Rows are points. The points of each table are mixes of a few directions, plus a little noise. Count the directions of each table, and those that both share. Where both have some left over, give the other angles between the two spaces (their principal angles), to ten degrees, smallest first.
In the rows, zero is written as 128.

First (4 x 3):
[[120 152 123]
 [ 95 137 172]
 [149  46 154]
 [147 179  65]]
Second (5 x 3):
[[167 121  88]
 [ 54 149 137]
 [180  98 214]
 [110 142  77]
 [127 129 120]]
Directions: first 2, second 2, shared 1; angles 50

First (7 x 6):
[[128 119 130 156 141 182]
 [ 99 174  11 109 163 220]
 [137 116 170 169 123  84]
 [ 93 194  98  97 112 131]
 [153  76 189 122 121 150]
 [149  92 168 135 121  94]
 [136 122 130 108 115  36]]
Second (8 x 6):
[[117 145  74  93 139 171]
 [113 164 103 103 116  74]
 [148  95 124 141 138  80]
 [114 157  73  57 121 109]
 [131 125 228 201 108 124]
 [150  79 210 214 138 187]
 [127 129 122 175 143 140]
 [125 131  90  41 121 140]]
Directions: first 4, second 4, shared 4

First (10 x 9):
[[123 129 167 100 141 164 121 112 111]
 [131 185  82 111 138 112 151 117 152]
 [ 89  34 213 135  73  72 147 101 115]
 [144 161  84 126 153 149 133 132 128]
 [116 205  74 149 127 107 137 147 171]
 [141  64 160 135  87  76  95 147 138]
 [155  94  81 152 164 175 144 131  83]
 [136 196  72 142 134 116 118 155 166]
 [126  68 221  72  98 100 112  95 119]
 [118 145 126 157 165 209 121 144  97]]
Second (7 x 9):
[[ 95 100  86  60 128 167 116 158 151]
 [185 179 201 249 129  58 150  75  88]
 [124 125 122 119 129 133 127 132 130]
 [120 121 118 110 128 137 126 136 133]
 [119 119 116 107 127 141 124 137 134]
 [ 87  94  78  45 128 177 114 164 156]
 [166 161 174 205 129  83 142  94 102]]
Directions: first 5, second 1, shared 0; angles 70

First (11 x 11):
[[149 143 128 136 125 139 170 115 135 147 134]
 [144 136 135 140 136 137 159 123 136 137 130]
 [ 86 145 148  88 184  87  96 249 122 129 117]
 [134 142  98 107  88 127 140 103 118 154 141]
 [122  80 134 160 116 144  76  73 128  77 116]
 [115 111 116 122 110 125  91 110 119 113 126]
 [135 147 135 125 144 125 155 152 134 144 130]
 [138 110 131 151 118 143 123  87 132 112 125]
 [127 143 117 110 121 121 140 140 123 148 134]
 [117 113 138 132 142 124 104 139 129 108 120]
 [143 136 127 133 125 135 153 118 132 140 132]]
Second (9 x 11):
[[148  96 108 158 122 110 120 174 131 124 156]
 [126 107 121 131  97 124 123 116 137  84 178]
 [130 125 147 122 113 148 140  99 121 144 117]
 [106 138 101  89 115 108 126 122  86 157 104]
 [163 135 120 157 137 137 117 161 158 141 122]
 [ 68 112 188 123 145 132 121  98 117 153 137]
 [158 180  97 117 138 137 123 129 161 101 107]
 [120 104 157 138 140 131 148 128 105 155 113]
 [133 156 113 115 143 124 136 123 136  93 118]]
Directions: first 3, second 6, shared 1; angles 30, 60

First (10 x 14):
[[119 152 165 149 144 161 107 108 147 100  99 102 126 135]
 [131  78 150 102 120 130 155 124 137 136 136 180 149 136]
 [184 106 112 108  77 125 146 102  78 139 204 192 146  91]
 [158 150 142 145 107 150 112  95 111 109 147 128 133 107]
 [ 51 163 135 142 211 166 114 183 119 104  93  91 110 172]
 [162 105  99  58  76  57 131 131 148 202 144 120 180 131]
 [157 123 100 127 102 118 137 121  92 136 175 157 125 100]
 [172 129  92  76  77  81 124 124 112 184 173 129 169 117]
 [108 155 169 164 158 173 109 113 144  85  92 104 115 137]
 [ 35 119 118 211 210 118 145 176 192  84  17  78  27 148]]
Second (11 x 14):
[[132 124 177  84 146 103 154 122 189 128  96 129 169 132]
 [107 109  99 147 144  76 156 153 167 133  90 116  87 119]
 [210 138 137 137  63 116 129  61 125 117 168 152 142  67]
 [100 152 118 134 186 124 156 166 120 104 130 134 106 117]
 [169 133 185 128 105 216 113  73  71  91 191 188 166 117]
 [100  85  86 107 122  72 139 167 158 179  98 112 119 155]
 [207 165 115 105  87 152 131  95  35 119 249 188 164  71]
 [ 83  84  92 173 135 105 134 155 156 136  74 112  65 146]
 [ 86 165 135 165 165 151  94 143 144 108  78  65 102 154]
 [120 124  80 122 105  88 105 150 135 175 111  83 120 147]
 [ 95 127 184 109 151 208  94 126 110 119 122 130 167 185]]
Directions: first 5, second 6, shared 5

First (9 x 20):
[[101 154  94 115 137 131 105 148 159 118 127 117 171  94  85 151 119 123
  141 142]
 [125 174  81 100 204 174  64 125 156 127 140 193 166 137 156 144 120 149
  168 197]
 [189  55 219 164  88 109 197  84  48 151 126 137  22 200 220  71 150 136
   84  77]
 [100 124 122 135  86 100 148 152 143 118 120  73 146  85  61 142 123 106
  117  95]
 [153  93 169 146 100 112 164 110  93 136 125 121  81 154 158 105 137 127
  104  98]
 [106 168  84 107 166 150  83 142 164 121 133 147 176 107 106 152 119 133
  157 167]
 [ 97 132 115 131  95 105 138 153 148 118 121  78 154  86  63 146 124 108
  122 104]
 [164  76 193 155  87 109 182 103  75 142 123 118  58 169 175  91 142 126
   95  84]
 [115 175  78 101 188 162  70 135 165 123 135 169 176 118 127 150 119 142
  163 185]]
Second (11 x 20):
[[141 135 132 157 154 134 103  78 134 164  88  72 138 130 145  86  60 121
  111  87]
 [100  90 144  89 175 139 109 131 116 137 126 121 183 126 169 113 130 146
  114 133]
 [141 153 118 167 121 123 116  94 146 149  96  74 121 118 106 105  70 108
  122  89]
 [135  91 158 111 194 154 100  89 101 160 113 128 153 160 217  84 105 153
  109 124]
 [ 90  86 142  74 165 137 120 155 115 121 142 140 187 120 157 133 160 150
  119 148]
 [167 199  92 196  34 101 166 137 157 106 134 135  39 118  31 166 127  89
  155 121]
 [135  99 154 119 189 150  99  85 108 163 107 116 151 154 206  80  94 147
  108 115]
 [ 55  91 125  66 152 123 115 177 139 112 134  95 228  77 103 148 150 137
  118 133]
 [159 132 134 126 102 129 158 148 106 105 166 214  64 165 146 152 189 140
  149 172]
 [151 142 124 134  92 124 156 148 118 105 159 189  71 148 120 156 176 129
  148 159]
 [135 188  85 170  31  92 165 168 166  90 142 128  76  93   7 185 148  90
  155 129]]
Directions: first 2, second 3, shared 1; angles 70

First (10 x 32):
[[121 134 125 121 149 119 120 123 139 122 123 119 128 126 124 121 137 121
  142 141 111 130 140 128 133 134 102 104 127 137 146 118]
 [117 134 131 141 116 142 132 135 107 129 132 107  99 134 121 112 135 122
  126  96 121 125 164 127 121 150 136 125 106 130 122 122]
 [127 173 180 124 120 112 152  98 178  96 140 154 171 115 194 179 114 148
  107 188 194 140   7 114 124  82 156 175 180 109 101 156]
 [137  86  61 125 120 117 104 156 124 144 113 150 134 143  63  76 129 130
  134 103 105 110 187 137 134 127  89  94 118 161 138  99]
 [119 145 141 130 133 126 131 122 135 118 129 121 125 125 137 131 133 126
  130 135 131 132 123 123 126 133 124 123 129 128 131 127]
 [104 154 135 139 125 132 130 129 128 111 128 102 102 133 124 105 146 121
  130 112 126 126 157 120 121 151 115 109 115 141 129 114]
 [140 104 118 118 153 133 116 129 111 145 122 119 122 125 118 134 129 117
  146 127  90 130 155 137 136 141 122 112 112 124 152 128]
 [131 154 146 134  80 116 151 120 169 104 140 179 173 128 163 150 106 160
   88 159 213 126  23 120 118  72 161 189 181 120  74 147]
 [134  99 120 129 143 147 119 137  86 154 126 100  96 130 111 123 133 112
  144  94  81 129 191 138 130 160 133 114  90 120 148 126]
 [149  96 124 119 141 136 123 130 105 153 126 131 130 124 129 148 116 125
  135 125 104 131 133 140 136 129 144 137 120 111 139 141]]
Second (11 x 32):
[[105 125  93 126 106 122 126  93 160 136  95 129 153 122 104  85 133 145
  145 127 107 138 115 153 157 134 102 114 130 150 142 100]
 [ 91 115  85 131 104 127 127 101 171 132  97 144 158 123 107  70 117 155
  129 119 114 142 101 160 147 126 122 126 128 163 119 102]
 [148 121 159 129 160 137 131 164 101 118 163 134 106 133 157 165 115 116
  105 129 152 121 129 105  93 119 165 149 125 113 102 157]
 [106 208 149 142  99 101 104 161 164  63 142 117 131 121 148 114 138 131
  140 151 106 117 171 115 129 129  88  75 164 165 148 113]
 [124 100  78 129  77 136 138  77 125 179  84 128 149 131  78  90 136 145
  142  96 116 136 117 162 170 141 115 144 110 122 144 104]
 [125 121 103 132  87 132 133 104 126 151 104 125 138 129  99 105 135 138
  137 108 120 130 134 146 154 135 118 133 122 127 138 112]
 [136 125 161 120 188 128 128 157 124 108 158 134 112 126 164 164 117 114
  112 151 144 126 117 105  94 116 150 132 129 123 109 154]
 [146 150 166 121 168 117 123 146 115 111 151 114 111 127 152 172 139 105
  134 156 130 121 142  99 113 127 116 112 135 110 145 145]
 [143 108 147 130 147 143 133 158 102 128 153 139 110 134 148 152 112 122
  102 118 153 124 122 115  97 117 172 156 119 117  93 153]
 [171 131 177 131 148 139 133 171  69 125 171 118  89 138 155 194 127 102
  111 124 158 112 157  90  91 126 159 149 123  86 117 166]
 [115 110  91 118 126 125 131  76 150 156  89 127 152 124  97  98 137 138
  150 131 110 140 105 153 163 136  98 120 119 133 151 103]]
Directions: first 4, second 4, shared 1; angles 40, 60, 60

First (8 x 32):
[[141 131  88 107 122 143 199 157 138 119 122 184  96 143 151 231  76 129
  105 127 136 131 135 112  80 128 164 160 126 148 133 145]
 [193 156 114 209 147 112 136 133 164 153 117 140 173  97 120 148  72  77
  147 165 122 165 123  88  73 208 128 148 110  55 126 102]
 [ 84 152 148  99 144 168  69 131  87 188 104 136 129 179 130 133 126 153
  105 147  87 101 138 156 142  75  67  83 137 163 169 120]
 [ 84 134 171 116 139 137  37 103  93 163 120  83 148 147 113  42 178 148
  134 132 100 106 131 162 178  87  64  76 136 141 143 113]
 [214 107  96 183 110  95 211 153 201  59 173 149 133  56 110 170  84  85
  148 132 199 179  89  71  94 229 219 203 110  50  96 102]
 [ 95 117 177  88 125 176  40 145 109 138 169 117 122 147  83  94 150 166
  108 154 154 110  79 152 202  96  94  97 136 126 173  61]
 [ 82 138 144 107 137 130  86 102  90 161  99 102 132 157 142  82 165 145
  127 115  86 102 159 160 146  76  79  87 138 171 131 155]
 [132  87  84 112  99  62 245 102 145  46 123 114  92  97 173 122 173 122
  149  52 144 133 173 126 106 126 206 170 130 172  52 222]]
Second (10 x 32):
[[ 86 126 107  86 135 130 125 161 134  91 112 167 111 132 123 156  82  99
  133 126 202  71  87 133 155 116 180 181  77 142 146 138]
 [ 97 127 142  91  68 132 172 147 136 151 153 117  59 166 144 152 146 128
  104  41 183 155  82 133 157  47 182 140 122 117 125 119]
 [136  85 164 143  72 141  97 136 134 226  87  28 177  88  92 151 128 117
  148 104  81 247 175 140  72 185 116  59 138 121  99  49]
 [192 131 151 118  96 119 131 134 136 133 177 178  89 118 108 138 135 149
  102 167 162 104  86  63 131 101 111 199 101  82 147  92]
 [183 128 142 140 128 121 116 121 129 132 148 152 129 108 112 123 131 141
  121 177 117 119 125  86 114 143  93 155 123 101 136 107]
 [140 151 137 117 100 119 189 115 128 119 192 159  41 181 162 113 175 156
   87  75 157 116  85 112 171  29 136 155 151 104 133 157]
 [ 68 170  94 155 175 122 205  73 108  78 163 116  87 215 217  64 199 154
  108  37  77 122 153 192 181  45 130  54 223 168 112 249]
 [114 134  86 158 223 129  78 118 119  66  76 149 212  96 124 106  86 108
  167 211  86  66 175 150 111 218  99 110 122 170 134 171]
 [117 104 116 156 167 138  63 132 123 141  54  84 232  71  96 133  85 101
  176 183  75 151 193 152  78 243 104  77 120 159 119 106]
 [147 115 138 122 114 129 105 142 135 143 118 129 138 104 104 145 109 122
  134 152 141 132 123 111 113 149 125 151 102 115 132  96]]
Directions: first 4, second 4, shared 0; angles 40, 40, 80, 90

First (9 x 32):
[[138 114 162 136 131 114 183 120 176 139 147  80 100 181 112 144 156 138
  126  95  64 125 174 152 133 104 184 117 123  95 102 217]
 [ 77 145 126  70 119  52   7  81 144 157 197 110 160 112 224 105 149  11
  130 152 143 134  89 109 128 146  35 168 207 169  95 121]
 [140 121 148 145 122 158 158 115 118 127  74 144 130 122 139 141 116 128
  115 128 132 118 129 156 161 138 115 118 115 111 124  77]
 [120 115 187 124 123 171 205  76 172 141  62 105 107 165 134 164  96 149
  124  96  66 111 193 141 159  82 135 145 121  71 145 158]
 [100 136 139 100 120 143 101  86 127 137  93 143 144 109 171 133  92 101
  129 138 138 121 126 112 143 120  65 160 151 127 150  83]
 [187 117 108 191 126 114 135 188  78 111 137 154 136 108 114 113 187 115
  101 145 178 130  67 196 154 204 157  60  97 147  60  54]
 [140 126 110 136 138 104 139 165 140 122 184 104 110 151  83 120 158 157
  137 116 110 138 138 120  94 119 190 112 116 133 121 204]
 [121 140  98 124 129 180 117 137  84 109  73 180 143  82 109 125  69 171
  138 148 175 128 113  90 115 123  97 144 109 141 192  55]
 [129 138  74 124 143 117 106 183 113 109 185 132 121 122  66 108 129 182
  151 133 145 146 122  77  64 115 175 127 111 158 163 183]]
Second (9 x 32):
[[137 172  71 140 140 112 143 190  98 108 187 123 126 133  99 107 136 153
  128 120 207 170 107 129 100 172 119 116 122 132 119 142]
 [ 86 152  97  80 135  90  66 129 143 132 199 109 132 129 135 109 119 120
  152 133 133 147 129  67  76 105 105 169 162 153 156 191]
 [109  91 186 101 118 103 106  61 191 158 125  94 119 155 164 143 145  85
  135 122  24  94 164 123 142  74 149 149 157 121 118 188]
 [169 133 111 184 130 179 183 171  72 102  69 174 133 100 102 132 116 166
  106 135 196 134 100 170 156 179 124  89  81 116 124  27]
 [166 112 169 170 126 112 205 138 154 139 136  91 104 177 125 143 184 117
  104  97  96 126 148 204 167 150 178  83 114  86  55 163]
 [143 147 105 151 133 124 157 165 111 118 149 127 122 134 109 120 138 142
  121 122 170 149 119 152 124 161 135 110 116 124 110 126]
 [104  87 174  99 115 148  87  59 153 146  64 144 140 108 160 142 103 105
  136 144  52  84 145 102 143  73 122 155 143 134 160 106]
 [137  95 179 133 120 122 149  93 166 146 109 106 119 153 146 145 153 102
  116 117  58 105 152 160 158 107 157 119 132 107  99 152]
 [100 160  61 100 134 160  61 149  67 102 114 187 157  61 115 105  59 160
  151 166 214 144  89  49  84 130  66 165 128 171 211  53]]
Directions: first 4, second 3, shared 2; angles 40

First (10 x 32):
[[135 121 118 120 141 133 129 130 133 140 128 136 121 136 136 138 123 128
  128 122 120 132 125 137 138 130 124 130 136 130 125 120]
 [177  55  37  51 240 166 135 151 159 204 160 179  50 211 202 203  95 161
  101  67  73 163 137 199 178 165  91 150 189 137 111  70]
 [129 100  81  62 184 121 138 153 117 133 199 112  69 199 184 149 104 187
   44  93 120 142 183 153 110 176 114 140 147 110 114 124]
 [102 188 215 229  22 117 114  92 123  87  46 119 221  22  37  73 166  56
  220 190 162 100  73  71 119  63 159 106  81 142 152 157]
 [127 130 130 129 124 127 129 128 127 124 129 124 129 128 127 126 129 130
  125 130 129 126 129 126 123 128 129 127 125 126 128 132]
 [109 163 174 174  71 115 123 113 119  97  98 112 173  79  85  94 147 100
  160 161 150 112 110  94 114 101 146 115 100 128 139 151]
 [132 118 111 110 149 130 130 135 130 136 142 130 110 148 145 139 120 140
  110 117 121 133 138 139 129 141 122 132 137 127 124 123]
 [125 123 118 110 139 123 133 135 121 125 150 118 112 148 143 131 122 148
   99 118 128 130 146 131 118 142 126 130 129 120 124 132]
 [ 92 175 183 170  58  99 126 117 103  74 120  88 170  82  84  79 146 118
  129 165 166 105 133  81  89 111 152 115  89 117 139 171]
 [151 108 110 126 152 150 126 126 148 161 107 161 121 131 135 151 125 112
  159 118 107 137 106 149 159 120 118 132 146 142 127 100]]
Second (9 x 32):
[[111 130 148 164  75 106 126  85 152 112  50 132 151 125  80 107 148 100
  150 141 154 122  68  79 127  87 130 125 116 162 117 115]
 [129 109 104 100 149 124 133 130 133 134 141 128 101 166 147 139 119 150
   95 110 126 135 136 133 125 142 118 136 138 130 117 118]
 [139 122 112 103 163 141 129 151 118 141 170 129 110 137 157 143 115 146
  113 117 111 134 159 157 131 152 124 131 138 111 133 131]
 [ 61 224 233 199   7  74 124 123  67  23 142  43 207  39  60  35 159 117
  121 197 195  83 162  51  44 110 176 101  50  91 154 223]
 [149  72  73  93 171 137 133 110 171 170  94 166  85 195 149 166 118 137
  115  89 111 151  90 140 161 126 100 145 165 162 102  72]
 [153 115 103 100 179 155 128 157 123 158 170 143 106 132 166 157 112 140
  129 113  97 138 157 175 147 153 121 132 147 113 135 122]
 [136 102  99 103 156 131 132 128 141 146 129 141 101 165 148 147 119 141
  110 107 118 139 125 139 138 137 116 136 146 137 116 107]
 [115 179 187 183  76 129 119 130 104 100 121 111 186  45  88  94 145  93
  179 172 140 107 130 113 116 108 154 111  96 112 154 166]
 [158  99  94 105 178 155 128 139 144 169 133 160 105 145 157 163 115 128
  141 107  97 143 125 167 162 137 114 136 156 134 125  99]]
Directions: first 2, second 3, shared 2

First (10 x 32):
[[141 139 187 249  91  66 168 125 104 142 124 181 132 161 169  71  47  78
  170  18  26  48  84  62 101  37 118 182 151 194 174 164]
 [143 140  91 113 130 129 157 177 107 117 133 112  75 101  96  88 106 125
   98 128 175 202 128 173 106  83 162 129 149 143 114 145]
 [141 129 129  90 173 127 115 129 126 127 120 120 131 133 115 139 142 147
  102 150 158 129 143 133 152 155 140 137 140 125 148 140]
 [ 62 129 137 201  50 127  74 110 145 100 127 111  78 133 207 140 106 131
  185 116 126  69  91 154 126  89 132 129 108 110 106  81]
 [110 114  68  97  45 197 211  99 157 157 176 145 210  79  71 155 194  80
  166 155  64 223 146 109  62 169  45  25  48  82  32  79]
 [108 147  84  70 158 132 143 158 105  97 131  95  70 106  92 116 122 151
   82 174 220 173 137 184 142  96 169 140 126 125 133 142]
 [135 113 159 146 136 126  57 120 146 131 110 118 123 147 173 151 139 148
  141 127 130  91 125 133 151 169 136 130 151 115 131 109]
 [141 125 157 145 147 112 108 121 130 134 115 138 137 147 147 129 119 133
  130 111 111  89 124 109 144 138 130 149 145 138 152 137]
 [172 115 140  88 184 132 101 135 136 147 114 123 152 138 114 145 156 147
   99 145 140 142 151 125 150 192 134 125 158 121 141 138]
 [123 132 125  80 166 129 151 105 126 131 130 135 167 133  98 149 147 135
  108 156 130 116 147 104 149 153 113 133 106 122 152 145]]
Second (10 x 32):
[[145 140 123  99 141 130 155 123 107 125 137 134 149 126 121 118 137 112
  116 132 137 146 136 116 137 140 120 128 135 127 133 130]
 [ 40  24 151 219 164  67  90 213 186 209  77 111  93 175  70 137  81 241
  170  66  64  80 127 118 101  61 148 187 150 167 153 212]
 [171 163 113  69  91 199  59  87 123  81 145  88 116 102 195 155 195  92
  124 189 200 181 134 181 147 221 136  52 124  63  57  24]
 [120 158 105 120  88 141 132  97 125  94 152 148 137 102 182 140 145 112
  127 172 155 115 124 147 157 160  97 112 122  85 129  91]
 [ 94  94 115 136 165 100 137 161 163 155 111 139 123 133  80 145 119 192
  107 143 121 109 141 136 129 116 125 154 126 133 162 182]
 [129 173 148 172  82  90 225  89  61 111 160 182 175 134 184  74  80  53
  162  74  80  86 100  58 136  75  82 166 137 150 166 137]
 [113 112 132 136 145  99 174 144 109 150 129 143 158 141 115 109 112 134
  139 109 108 122 130  94 136 114 111 159 150 142 157 166]
 [178 148 130  64 123 177  95 105  98 107 143  91 138 117 158 129 175  88
  131 147 174 192 138 144 136 193 140  81 139 102  76  68]
 [174 146 140 113 149 145 116 123 130 121 117 113 105 133  79 122 125 101
   97 110 125 146 127 126  93  99 164 112 103 168 117 132]
 [118 121 123 154 131 131  97 138 175 126 110 126  88 126  97 148 119 157
  104 138 121 102 126 154 107 101 146 125  98 141 133 139]]
Directions: first 5, second 5, shared 2; angles 50, 70, 70

First (9 x 32):
[[132  73  85 124 123 154 134 102 162  98  91 141 120 142  69 152 147 182
  103  99 121 109 128 124 111 128 140 100 121 118  98 173]
 [ 87  83 100  92 149  42  74 159 166 128 215  98 170 167 129  56 182  15
  127 157 101 133 205 150 249 121  42 137  69 203 161 127]
 [ 92 197 121 172  79 147 118 140 119 110 109 110 105 109 123 166 124 216
  127 133 144 135 105 192  75 138 135  88 137  78 114 102]
 [213  63 156  99 176 182 189  79 114 144  74 184 120 121 127 139  95 116
  127  86 130 110  96  23  96 122 196 166 162 127 113 173]
 [ 64 212 140 148 100  68  80 182 113 138 201  79 140 125 171  99 141  90
  146 182 133 158 155 206 167 132  69 121 105 142 162  67]
 [152 111 160 100 164 105 138 132 114 156 160 141 146 130 166  92 118  40
  140 138 123 132 139  84 168 122 123 172 129 164 152 124]
 [170 122 132 148 115 208 179  85 115 114  38 163  94 109  99 188  95 234
  119  87 143 111  70  95  34 132 205 114 171  68  87 154]
 [107 146 119 139 112 120 110 138 133 122 136 112 127 131 126 133 135 143
  128 139 128 132 134 157 132 131 114 114 123 124 128 115]
 [134 140 146 128 132 123 132 133 116 138 136 127 128 122 148 122 120 113
  136 134 133 134 124 123 129 127 130 140 135 129 138 116]]
Second (10 x 32):
[[110 140 136 127 125 146 152 133 130 115  84 120 105 178 119 134 106 159
  161  94  84 126 131 172  91 137 140  95 151 123 115 113]
 [ 82 175 100 130 124  93  87 140 114 117 168  99 126 117 160 111 126 130
  138 157 124 156 144 156 139 138  94 125 102 147 152 114]
 [135  89 150 133 132  89 125  79 152 160 154 188 120 160 138 114 130  49
  108 119  83 110 165 148 169 145  81  92  85 175 147 136]
 [193  58 146 114 146 176 176 103 141 134  78 163 133 129  89 148 129 132
  111  93 140  96 104  64 112 114 179 147 157 109  98 164]
 [ 87 202 135  98 167  99 123 142  76 127 144  99 103 158 215  83  63  96
  203 131  69 178 144 141 109 151 120 145 137 181 174  92]
 [ 85 190 118 134 115 123 114 165 111 110 130  82 120 135 145 124 118 164
  159 139 123 151 127 173 108 132 123 121 140 118 132  96]
 [213  57 138 144 103 214 171 152 153 123  74 128 169  62  31 187 186 198
   67 123 242  78  63  46 111  79 210 175 182  26  59 163]
 [171  17  72 108 152 148 132  52 167 114 103 186 127 118  72 148 146 144
   72  96 125  99 132  56 138 129 139 120  93 146 107 220]
 [ 79 213 144 137 115 103 111 173 100 127 150  83 120 141 174 109 109 126
  172 150 113 159 136 188 120 136 108 124 139 131 150  71]
 [126 140 140 154 101  88  89 140 135 154 195 132 155  83 139 123 167  80
   89 179 176 124 136 137 184 119  86 138  94 125 144 113]]
Directions: first 3, second 5, shared 2; angles 40

First (10 x 32):
[[139 106  97 127 123 147 157 143  81 113 117 113 124 108 111 126 121 106
  151 103 153 116 168  66 113 121 147 116 114 136 189 123]
 [128 136 139 121 127 122 126 116 148 132 130 131 129 132 138 131 127 135
  121 133 120 132 116 151 129 130 120 126 134 130 107 132]
 [123 123 123 142 133 129 119 145 103 120 127 132 127 133 114 127 136 122
  135 124 128 126 135 107 135 130 130 141 125 120 142 128]
 [145 134 146  87 116 130 153  66 208 146 128 115 131 120 166 131 103 147
  112 138 128 138 107 193 102 121 120  92 138 149  82 130]
 [161 102 100  89 110 157 192  89 136 124 114  96 127  95 138 125  97 110
  141 105 168 121 166  98  86 114 145  79 120 162 169 121]
 [108 146 149 146 137 109  89 144 134 133 136 148 130 149 125 130 146 141
  117 145 105 136 101 158 151 137 116 158 136 107  94 133]
 [137 110 104 133 126 143 149 141  87 115 122 117 127 114 114 125 123 110
  147 109 148 118 159  74 117 124 142 122 118 134 175 124]
 [137 110 101 128 126 144 151 138  90 115 121 117 125 112 116 124 121 108
  148 110 150 117 161  76 117 122 143 119 118 137 179 125]
 [ 88 182 192 153 148  79  37 134 193 154 153 173 135 180 146 133 160 175
   82 180  61 150  40 247 182 147  87 182 156  89   7 139]
 [114 132 126 154 134 123 105 159  95 121 129 139 126 139 111 126 143 125
  131 130 119 126 129 111 146 132 128 151 127 113 135 127]]
Second (10 x 32):
[[ 90 130  60 155  93 123 181 101  96 134 103 194 169 123 141 140 177 143
   70 127 146 165 106 150 171 143 141 113 125  72 139 122]
 [129 123 133 102 128 125 103 143 176 109 126 119 126 153 152 113 124 134
  118 150 108 142 153 160 108 136 118  98 143 161  91 111]
 [143 136 185  58 120 127 108 123 174 133 168  86 127 118 107 158  72 114
  148 106 130  91 122 140 114 141  98 146 123 178 105 134]
 [161 155 204 149 160 125 120  88 119 179 157  93  97  93 100 146  91 127
  179 109 132  83  62 112 127  96 124 193 115 110 136 173]
 [159 119 157 112 148 138 113 134 147 123 133  84 100 125 129 114  97 118
  166 128 124 110 151 109  90 112 129 120 130 166 132 130]
 [132  98  68 151 132 142 144 151 116  94  86 136 121 145 162  84 158 128
  121 151 128 162 190 107 100 117 156  68 138 136 151 102]
 [131 125 117 105 107 136 166 100 125 136 132 126 141 105 122 148 114 121
  123 106 152 121 123 123 130 132 128 123 118 130 146 131]
 [139 133 114 184 144 129 156  91 113 152 102 144 116 117 152 108 152 146
  127 143 130 146 100 132 126  99 153 122 131  86 139 144]
 [126 120 126 144 144 128  98 170 109 109 124 123 116 145 120 112 137 120
  142 136 116 127 156 102 123 127 131 132 130 135 137 119]
 [ 69 143 116 121 103 105  89 179 105 112 148 176 167 157  97 158 158 128
   86 124 114 134 117 146 191 177 101 166 126 106 104 113]]
Directions: first 2, second 5, shared 2

First (10 x 32):
[[119 118 114 125 131 120 118 126 150 120 148 103 119 114 106 148 121 103
  116 126 147 146 128 138 131 127 112 129 139 148 121 104]
 [103  85  97 108 117 115  95 125 159  99 184  52 104  94  49 193 119  66
   86  97 184 185 117 133 135 123  95 128 145 167 126  69]
 [133  76 164  77  61 156 110 138  22  97 119 113 137 162  47 166 156 157
   98  26 135 163  95  38 132 107 179 132  66  44 195 157]
 [148 146 152 164 143 171 132 148  83 162 138 185 136 151 162  77 155 188
  150 168  88  75 114 107  84 131 111 122 148 122 134 176]
 [140 130 157 104  99 131 144 126  75 121  71 157 147 160 139 117 137 164
  137  87 106 123 128  92 145 122 186 132  75  60 158 167]
 [108 138  73 173 188 113 110 127 237 145 210  87  97  72 132 138 105  63
  121 212 161 129 139 207 105 144  32 121 220 249  66  59]
 [115 132 106 112 133  89 133 110 183 112 110  96 124 107 132 150 100  83
  123 122 150 155 148 164 164 131 137 132 121 143 110  93]
 [149 160 148 173 156 164 140 144  99 169 132 193 138 148 185  65 148 187
  159 186  81  65 123 124  85 135 108 122 155 132 121 176]
 [130 146 123 143 145 121 137 125 151 139 120 141 129 123 160 111 122 128
  142 155 119 113 138 150 128 134 122 127 139 142 111 129]
 [136 149 145 102 109 101 157 111 121 117  46 151 150 149 169 115 116 141
  147 101 109 126 148 127 171 126 196 134  72  72 137 150]]
Second (11 x 32):
[[161 133 172 124  90 124  68  98 108  56 130  26 103 166 108 136 153  73
  108 159 121  98 114  54 222 101 156 150 121 104 145 139]
 [120 133 120 128 129 106 121 134 135 157 132 165 143 139 156 126 147 146
  135 116 121 134 141 136 111 125 124 118 126 130 113 149]
 [142 111 141 130 137 190 162 117 114  60 115  47  92  88  54 133  69  90
  113 153 149 119  95 120 148 142 133 150 136 127 161  67]
 [139 129 142 127 117 128 109 118 121 103 129  92 118 139 120 131 134 109
  121 139 127 118 122 104 159 120 137 135 126 120 134 130]
 [131 134 135 127 115 110 102 123 127 129 132 126 132 149 145 128 151 125
  127 128 119 123 134 111 148 117 135 126 124 122 122 149]
 [134 151 142 124  88  52  45 122 131 160 145 154 155 203 203 128 216 135
  130 119  97 117 158  86 171  92 141 115 114 111 100 208]
 [118 151 120 125 105  46  69 137 141 200 146 210 171 189 221 125 211 165
  142 103  98 133 168 121 125 103 127 104 116 121  88 211]
 [117 115 111 130 157 169 187 139 131 127 119 138 119  80  92 127  75 136
  131 126 146 141 115 168  83 153 115 130 138 143 139  82]
 [103 112  91 133 177 175 219 152 140 159 117 183 128  59  98 123  58 161
  140 112 150 155 119 202  38 167 101 120 142 156 131  73]
 [105 139 100 128 136  80 126 149 147 211 138 233 167 145 194 121 164 180
  148  96 114 147 159 164  75 126 113 103 126 137  94 171]
 [138 101 135 132 157 225 202 120 113  45 106  37  78  52  19 132  28  88
  113 156 164 124  82 142 126 160 126 157 142 137 175  28]]
Directions: first 3, second 2, shared 0; angles 60, 70
